Each row is a point. The points of each table are mixes of a few directions, plus a little noise. How many directions does each table use, and how many do they share? Where both have some left over, give the other angles between the two spaces (their principal angles), to ten degrees, smallest first.
In the rows, 128 means zero.

First, 7 rows:
[[109 144 162]
 [103 149 175]
 [121 134 139]
 [157 105  76]
 [130 128 125]
 [ 92 158 193]
 [187  78  24]]
Second, 7 rows:
[[177  70  96]
 [ 91 194  53]
 [139  97 187]
 [158 102  85]
 [ 99 151 186]
 [114 136 165]
 [119 142 125]]
Directions: first 1, second 2, shared 1

First:
[[104 144 122 152 128 103  85 162]
 [134 136 137 100 154 130 157 125]
 [ 85 186 157 184 151 117 146 101]
 [195  53  88  79  57 168 147  90]
 [ 85 154 171 161 199 110  90 186]
 [206  25 108  81  72 192 149  90]
 [ 98 183 128 105 175  83 124 173]
 [118 144 113 162  89 123 127  97]]
Second:
[[ 96 101 168 247 116 154  63 126]
 [132 130 158  99 184 137 155 140]
 [147 146  87  62 110 105 158 124]
 [162  93 131 148  76 182 182  35]
 [126 163  63  72  97  68 108 168]
 [144 152 112  36 166 105 171 150]
 [116 123 159 149 163 138 118 144]
 [117 103 188 190 163 169 121 116]
 [125 136  59 155  25  96  82 118]
 [116 133 157 124 180 126 122 160]]
Directions: first 4, second 3, shared 3

First:
[[185 117 140 124  81 160 128 164 145 144 148 116]
 [ 45 143 142 155 167 128 121  85  97 107 120 113]
 [ 92  76  82 125 101 152 104 115 176 123 126  85]
 [150 176 159 115 152  70 178 149  72 136 117 154]
 [188 138 145 131 125 153 109 139 140 135 143 170]
 [ 73 134 117 141 176 117 108  83 123 109 114 147]
 [ 83 101 116 154 130 180  79  92 158 113 136 112]
 [130 135 114 100 131  68 172 147 109 135 108 122]
 [206 131 138 106  88 122 153 179 131 150 138 132]]
Second, 8 rows:
[[124  97 134 127  96  95 117 148 113 102 168 134]
 [131 112 147  96 176 144 115 119 121 143 123 120]
 [125  98 137 120 113 104 116 142 114 110 160 131]
 [123 140 106 166  66 103 142 142 133 105 142 139]
 [128 145 120 138 125 136 136 123 136 133 114 129]
 [128 114 137 114 141 127 120 129 121 128 136 125]
 [128  69 162  82 158 111  97 139 100 119 168 123]
 [135 249  80 181 149 204 182  81 186 183  14 124]]
Directions: first 4, second 2, shared 0; angles 70, 90

First, 10 rows:
[[134 137 130 120 132 140 148 128 139 111 103 112 133 131 125 128 109 121
  129 134]
 [130 130 129 126 129 131 133 128 132 123 123 124 130 128 127 128 124 126
  129 129]
 [109 107 112 141 113 108  95 135 102 154 137 155 122 130 143 129 155 142
  118 123]
 [137 136 141 125 137 132 136 122 137 124 148 123 128 124 118 128 125 125
  135 126]
 [103 106  95 136 104 118 108 146 104 139  74 142 130 142 155 127 134 136
  109 134]
 [136 133 139 127 135 129 131 121 134 128 152 126 126 123 119 129 130 127
  134 124]
 [146 150 141 113 141 152 166 123 155  97 104  96 136 128 115 127  96 113
  137 136]
 [150 143 160 126 150 130 135 109 145 129 201 126 123 112 102 129 136 125
  147 117]
 [146 136 162 134 149 118 117 106 135 144 230 141 117 108 102 130 153 131
  147 111]
 [ 89  99  72 134  89 121 112 161  95 132   7 135 136 155 173 127 120 136
   95 145]]
Second (9 x 20):
[[154 107 156 122 170  99 130  64  83 170 160 131 154 113 140 122 133 133
  117 105]
 [109 113 112 165  97 101 116 142 154  93 101 133 102 153 137 144 151 115
  112 137]
 [130 132 131 121 131 135 130 129 124 132 132 126 132 124 126 125 123 131
  131 127]
 [131 156 136  92 136 174 140 151 119 136 145 116 145 108 115 113 102 141
  146 127]
 [138 128 106 122 135 126 126 116 148 151 109 146 116 131 116 126 126 121
  145 144]
 [105 127 161 146 106 128 129 157 102  78 153  96 142 130 150 134 135 136
   96 104]
 [133 138 117 114 132 143 131 132 138 140 121 134 125 124 117 123 119 128
  144 137]
 [114  93 117 183 103  70 111 115 146  97 102 138 101 159 149 151 165 111
   99 130]
 [138 160 116  86 140 177 139 147 138 152 128 130 134 110 103 112  99 136
  162 141]]
Directions: first 2, second 3, shared 0; angles 60, 60

First (10 x 32):
[[ 99 191 123 137 106 110 150 119  73  90 115 156 162 193  90  59 162  78
   78 129 115 160 180 143 155  95 119 176 122 109 126 167]
 [149 123 124 120 130 134 130 119 139 144 138 129 140 110 134 131 126 142
  140 121 133 108 109 128 123 140 134 125 124 128 131 120]
 [158 154 156 137  98 142  97 100 112 114 114 148 138 125 133 133 128 150
  139 128 126 126  99 137 130 158 124 149 119 144 125 151]
 [ 62  88  67 112 178  79 182 183 125 139 144 109 112 156 102  85 127  58
   92 129 126 157 204 111 117  53 135 107 137 109 138 105]
 [138 165 144 128 124 175 161 108 173 146 151 108 163 118 140 151 164 167
  128 118 136  76 111 142 176 151 126 128 140  79 118 107]
 [123  97 115 122 146 120 131 143 142 142 134 116 112 113 134 139 115 127
  137 128 131 126 128 119 113 122 133 108 131 134 132 112]
 [120  53 145 143 133 102  52 160 116 107  89 124  37 106 147 181  63 131
  161 153 122 184 111 104  67 135 123  93 129 202 129 136]
 [139 147 105 112 135 129 166 116 133 150 153 132 173 129 118  94 150 120
  117 112 133 100 134 134 141 119 137 140 122 100 134 119]
 [129  84 150 137 137 144  96 143 164 133 120 102  77  94 158 197 101 165
  160 139 132 126  99 117 113 152 124  90 141 148 122 108]
 [163 179 150 133  93 145 115  88 104 115 122 156 167 136 123 109 145 143
  127 122 126 116 105 145 143 154 126 165 115 127 126 156]]
Second (9 x 32):
[[ 96 114 128 137 134 111 118 152 117 109 112 122  94 145 124 132 117 107
  118 140 122 163 154 121 121 108 122 121 134 139 126 133]
 [200 159 126 105 118 161 148  77 153 170 164 139 200  89 140 117 151 174
  152 100 143  53  73 143 143 170 143 146 113 105 134 115]
 [ 95 114 128 138 134 113 119 151 117 108 112 123  94 145 123 133 118 107
  116 142 121 162 153 122 122 110 121 121 135 139 123 133]
 [244 177 124  92 111 182 160  47 167 198 185 148 246  65 145 110 164 198
  166  83 150   7  39 152 151 198 153 158 103  90 135 108]
 [ 77 107 129 145 136 103 115 165 111  98 103 119  75 155 120 137 113  97
  112 148 119 180 168 116 117  98 117 116 140 146 123 137]
 [ 89 111 129 139 134 110 117 156 115 104 109 122  90 149 123 134 118 105
  115 141 120 168 157 120 120 104 119 118 137 140 126 134]
 [ 89 110 129 140 133 109 116 156 115 104 108 122  89 149 122 134 117 105
  115 142 119 168 158 120 120 104 119 117 136 141 125 134]
 [152 139 127 119 124 138 135 110 136 143 139 131 152 115 131 126 135 141
  137 119 133 103 111 132 133 142 133 134 124 120 130 124]
 [112 120 129 133 130 122 124 139 122 117 119 125 111 137 128 132 124 118
  123 134 125 145 140 123 124 119 125 123 131 135 127 132]]
Directions: first 4, second 1, shared 1

First, 11 rows:
[[123 154 160 135 111 142 112  97 130 169 134 103 105 152 132 141 131 109
   98 143 171 123 135 127 116 141 165 116 138 132 127 116]
 [122 160 167 137 108 145 109  91 130 177 134  97 100 157 132 144 133 106
   92 145 180 121 136 126 113 143 173 114 140 133 127 113]
 [124 150 155 134 114 140 115 102 129 162 133 106 109 148 131 140 130 113
  104 140 164 123 134 128 118 138 159 119 136 132 127 118]
 [128 125 124 127 130 126 130 132 127 123 127 132 131 125 128 126 128 131
  132 126 122 129 127 129 130 127 123 129 127 128 128 130]
 [123 155 161 136 110 142 112  96 130 170 134 101 105 152 131 142 131 110
   97 143 172 123 135 126 115 141 166 116 138 131 127 116]
 [138  71  58 113 163  98 162 195 124  41 116 184 178  77 120  99 121 166
  192  98  36 140 114 132 154 101  48 154 107 121 129 154]
 [133 100  94 121 145 114 145 161 125  86 122 156 152 104 123 114 124 146
  159 113  84 133 121 130 141 115  89 140 118 125 130 141]
 [123 159 166 136 108 145 109  91 131 177 134  97 101 156 132 143 132 107
   93 145 178 121 136 127 113 143 172 114 140 132 128 114]
 [129 127 125 127 129 127 130 131 128 125 127 130 130 126 128 127 127 129
  131 126 124 129 127 128 129 128 124 130 127 128 128 129]
 [123 154 161 136 112 142 112  97 129 169 133 103 104 152 131 141 131 110
   98 143 170 123 135 126 115 140 166 116 138 131 127 114]
 [142  53  37 108 175  88 172 217 123  12 112 203 193  61 116  90 118 179
  213  88   7 143 110 132 163  92  22 161 100 118 131 162]]
Second:
[[132 131 123 131 141 130 136 134 128 123 138 120 145 122 118 135 135 118
  125 105 123 142 140 128 132 117 144 137 132 128 111 137]
 [115 120 138 123  83 123 104 108 130 142 102 148  76 144 161 105 108 162
  136 205 147  82  90 126 116 159  77 102 113 125 178  99]
 [138 132 121 131 155 132 142 139 128 122 143 118 158 119 109 141 138 109
  122  84 115 153 151 129 136 110 157 143 136 128  99 143]
 [118 123 134 125  99 124 112 115 128 137 109 141  93 138 148 113 116 150
  133 177 140  98 103 126 119 148  98 110 119 128 159 109]
 [120 123 135 127  95 123 110 114 129 139 108 142  91 138 151 111 115 150
  135 181 143  97  99 127 119 150  94 109 117 128 164 108]
 [110 120 140 122  69 120  96 103 130 147  95 154  62 146 168 102 103 171
  137 226 154  70  77 124 111 168  65  93 107 127 193  91]
 [147 138 116 134 190 134 159 154 127 110 163 102 197 106  86 158 153  85
  116  25 102 189 180 128 145  87 194 163 147 130  61 165]
 [146 138 117 133 187 136 158 154 126 112 160 101 195 110  87 157 153  86
  118  30 105 186 178 131 143  89 189 163 146 129  65 165]
 [129 131 127 129 135 128 132 130 127 125 132 127 137 125 124 131 131 123
  128 117 124 136 135 127 130 123 134 132 131 131 120 131]]
Directions: first 1, second 1, shared 0; angles 80
